Every row gives one point. The ring and each string are closed loops that go straight from each point to the next, and from the last back to the first. Before rounding, they use only three directions, however many columns there are. How many times does the string pass through the ring? Passing back the other way cancels.

Ring (7 x 3)
[[34,6,1],
[12,37,1],
[-23,38,1],
[-51,12,3],
[-50,-8,5],
[-23,-30,5],
[24,-19,2]]
String (8 x 3)
[[-39,36,-18],
[-34,27,-22],
[-29,18,-17],
[-42,20,-30],
[-66,32,-13],
[-54,33,19],
[-46,36,25],
[-47,44,5]]
Times through: 0

Ring (10 x 6)
[[58,-4,4,15,7,-21],
[49,29,14,8,4,-15],
[16,54,22,1,-8,-11],
[-25,55,22,-1,-23,-11],
[-53,36,18,0,-33,-15],
[-64,3,10,6,-36,-22],
[-51,-27,2,12,-31,-28],
[-24,-47,-5,17,-21,-31],
[17,-49,-8,20,-7,-30],
[51,-24,-3,18,5,-24]]
String (23 x 6)
[[34,31,59,9,10,-32],
[8,12,24,9,-7,-24],
[24,23,-7,6,-10,-9],
[23,21,-6,7,-10,-10],
[7,9,21,10,-8,-24],
[37,23,48,10,9,-30],
[72,34,46,10,20,-26],
[44,18,45,12,11,-30],
[8,6,25,11,-6,-26],
[17,7,-7,9,-11,-14],
[50,10,-16,10,-2,-9],
[94,13,-13,13,15,-9],
[91,10,24,15,23,-24],
[68,8,45,15,21,-33],
[81,12,25,14,20,-24],
[95,18,-7,12,16,-10],
[61,17,-20,9,1,-6],
[27,12,-2,9,-7,-14],
[10,8,-4,9,-13,-15],
[34,21,-17,7,-9,-6],
[65,41,-8,5,3,-3],
[68,49,14,5,9,-9],
[54,44,44,7,12,-22]]
Times through: 1

Ring (7 x 8)
[[53,22,18,-25,2,5,-13,-31],
[-10,57,34,-19,-7,-12,-9,-21],
[-65,33,22,4,-9,-23,2,-4],
[-75,-15,8,21,-5,-22,10,2],
[-40,-55,3,21,2,-10,10,-4],
[16,-60,-1,8,7,3,3,-16],
[59,-22,3,-14,6,10,-8,-28]]
String (8 x 8)
[[-91,-39,28,27,-3,-23,13,2],
[-90,-61,-1,38,-2,-21,18,9],
[-70,-40,-26,31,-4,-19,14,9],
[-35,-11,-19,14,-4,-14,6,-1],
[-40,7,39,0,-3,-15,1,-14],
[-73,25,55,3,-7,-24,2,-10],
[-86,19,58,7,-7,-26,4,-8],
[-59,-3,51,6,-3,-18,4,-12]]
Times through: 1

Ring (7 x 11)
[[65,-24,-17,11,15,-9,4,32,1,-6,-9],
[37,18,12,-10,14,-2,2,22,18,-37,4],
[-13,34,17,-15,8,-1,-1,-5,13,-33,10],
[-46,26,5,-7,3,-6,-2,-27,-2,-10,9],
[-50,-14,-21,16,2,-9,-3,-31,-21,29,-2],
[-21,-41,-31,28,5,-8,-1,-14,-24,41,-9],
[41,-47,-32,26,13,-9,2,19,-13,23,-14]]
String (13 x 11)
[[52,14,-27,-11,7,-29,6,4,-9,-19,-5],
[77,3,-30,-6,10,-28,7,19,-7,-19,-8],
[35,-3,-25,1,8,-20,4,4,-10,-4,-6],
[27,-23,0,14,15,5,0,24,8,-4,-3],
[52,-30,9,16,21,12,0,46,19,-13,-4],
[95,-5,2,-2,20,-3,5,53,20,-38,-4],
[83,23,8,-18,17,-8,5,40,23,-54,2],
[32,18,41,-9,20,19,-2,40,39,-52,10],
[1,3,27,2,16,16,-3,20,23,-25,7],
[2,4,10,1,12,4,-1,9,11,-17,4],
[1,-5,3,6,11,2,-1,7,6,-7,1],
[7,2,24,2,16,14,-3,21,22,-25,6],
[21,2,3,1,12,-1,0,14,9,-17,1]]
Times through: 0

Ring (9 x 12)
[[32,-10,-5,-21,7,27,4,-16,-9,-16,34,-19],
[39,28,-13,-11,31,41,7,4,-27,-11,65,14],
[35,46,-34,4,33,36,7,14,-28,2,67,35],
[16,36,-38,13,15,19,11,13,-16,12,47,32],
[-10,12,-20,12,-8,2,21,5,-1,15,21,12],
[-28,-21,2,5,-31,-11,28,-7,14,12,-4,-16],
[-26,-46,8,-5,-44,-16,24,-22,23,4,-20,-39],
[-1,-56,-2,-18,-38,-7,10,-35,22,-7,-18,-51],
[20,-39,-6,-22,-18,9,4,-30,9,-14,5,-40]]
String (18 x 12)
[[-14,-3,-36,16,-24,-11,16,-3,12,21,0,5],
[-60,-18,38,9,-37,-16,49,4,13,16,-3,-15],
[-40,-22,39,-2,-28,-4,41,-2,7,4,6,-23],
[-11,-14,13,-6,-15,6,25,-7,2,0,15,-17],
[10,-32,-31,-6,-26,-4,3,-26,16,2,-7,-26],
[14,-64,-40,-14,-46,-16,-6,-46,32,-2,-34,-52],
[18,-73,-25,-24,-45,-11,-6,-51,31,-11,-32,-63],
[15,-54,10,-29,-25,7,7,-37,13,-20,-3,-55],
[-6,-12,53,-23,2,26,32,-4,-13,-18,39,-26],
[9,-3,0,-9,-1,17,16,-6,-6,-5,29,-9],
[40,0,-37,-10,8,23,-4,-14,-7,-7,32,-4],
[56,20,-50,-9,25,34,-10,-8,-18,-8,51,12],
[57,62,-30,-4,57,57,2,18,-44,-9,94,43],
[34,69,-11,3,53,52,16,29,-45,-2,95,49],
[8,42,4,3,27,33,25,21,-28,2,66,28],
[12,18,-18,3,8,18,14,4,-12,4,39,13],
[31,11,-73,10,-2,7,-7,-8,1,13,20,16],
[15,6,-60,12,-9,1,1,-6,5,16,13,12]]
Times through: 3

Ring (9 x 14)
[[22,-13,9,3,16,-21,-16,5,-8,-6,-23,-17,-7,56],
[18,-28,-3,-9,20,-16,-4,2,13,-3,-12,0,26,53],
[5,-23,-11,-5,14,-4,4,7,29,12,1,5,54,38],
[-19,-7,-11,9,-10,13,12,12,42,12,12,9,55,20],
[-44,11,0,25,-43,25,17,14,43,-10,13,10,22,12],
[-47,29,13,40,-55,25,8,17,26,-16,5,-5,-13,11],
[-26,39,21,49,-37,13,-12,21,1,4,-7,-29,-25,14],
[-5,36,22,45,-16,1,-24,21,-14,16,-16,-41,-25,22],
[15,16,19,28,4,-13,-27,15,-19,12,-24,-38,-21,39]]
String (17 x 14)
[[24,37,20,45,18,-12,-42,27,-30,54,-23,-61,-2,22],
[0,33,15,43,-5,2,-24,24,-7,36,-11,-41,3,16],
[-21,15,13,28,-30,8,-2,12,11,-13,-6,-11,-15,27],
[-52,20,19,34,-69,23,14,8,24,-53,-1,5,-48,25],
[-68,41,18,51,-81,37,15,17,32,-32,9,-1,-33,3],
[-75,42,18,53,-88,41,19,17,36,-36,12,2,-34,0],
[-33,43,13,52,-37,23,-7,26,15,23,4,-26,5,-1],
[-8,26,8,36,-9,7,-14,22,7,31,-4,-28,17,14],
[-18,20,15,32,-27,6,-7,14,6,-7,-9,-18,-18,26],
[-4,17,13,29,-11,0,-14,16,0,7,-12,-24,-7,29],
[-9,-4,16,12,-23,-5,-3,2,3,-40,-18,-5,-38,50],
[29,-17,18,0,15,-30,-22,-1,-22,-28,-35,-20,-40,71],
[40,-19,8,-2,36,-31,-25,5,-17,8,-28,-25,3,62],
[21,-2,4,13,23,-14,-20,14,-2,28,-14,-25,24,38],
[-1,2,6,17,-3,-3,-8,12,9,6,-8,-14,10,34],
[9,-22,13,-4,-4,-18,-5,-4,-1,-44,-23,-1,-33,66],
[32,-3,23,12,16,-30,-31,5,-33,-13,-38,-35,-46,64]]
Times through: 3
String (27 x 14)
[[-13,5,-16,18,4,15,4,22,42,52,17,-4,87,4],
[-1,13,-3,25,6,5,-10,22,18,45,3,-21,52,14],
[-3,1,-16,15,14,10,0,22,36,57,14,-8,89,9],
[-7,-27,-24,-8,12,8,16,10,53,27,17,19,95,24],
[-18,-32,-6,-12,-18,2,21,-4,40,-42,1,28,16,49],
[2,-43,-12,-22,7,-8,15,-4,36,-24,-1,24,38,55],
[27,-35,-11,-15,37,-19,-6,4,17,17,-8,0,55,52],
[32,-14,-4,2,39,-19,-19,12,2,38,-13,-22,47,42],
[30,-50,6,-28,20,-33,-4,-12,-2,-51,-29,9,-22,86],
[15,-25,12,-6,3,-21,-7,-4,-4,-40,-25,-3,-30,68],
[25,-21,20,-3,7,-30,-17,-5,-20,-44,-36,-13,-52,76],
[37,9,19,22,28,-27,-39,14,-33,24,-32,-48,-17,48],
[19,18,12,30,17,-11,-29,20,-14,38,-18,-41,9,29],
[40,25,22,35,30,-25,-48,21,-41,44,-33,-62,-16,39],
[34,23,18,34,28,-21,-42,22,-32,46,-28,-57,-4,34],
[14,13,11,26,10,-9,-23,17,-9,27,-16,-33,7,32],
[1,1,10,16,-6,-6,-9,9,3,-6,-13,-14,-6,40],
[6,-23,15,-4,-9,-18,-3,-5,-2,-53,-25,1,-42,68],
[-5,-3,7,12,-10,-2,-3,8,12,-11,-9,-6,-1,39],
[13,3,2,17,16,-7,-16,16,4,31,-9,-23,31,31],
[32,-10,-7,5,42,-17,-21,16,4,52,-9,-25,61,35],
[4,1,0,16,7,-2,-9,15,13,24,-4,-15,33,28],
[-9,-15,-1,2,-9,0,7,5,26,-15,-2,7,17,40],
[5,7,-5,20,15,1,-11,21,17,49,1,-20,58,17],
[-14,-2,3,13,-16,4,3,9,22,-9,-2,0,10,33],
[-27,-16,-5,2,-25,11,19,4,42,-24,7,21,25,33],
[-30,-14,-16,3,-19,19,23,10,57,2,19,23,64,18]]
Times through: 1
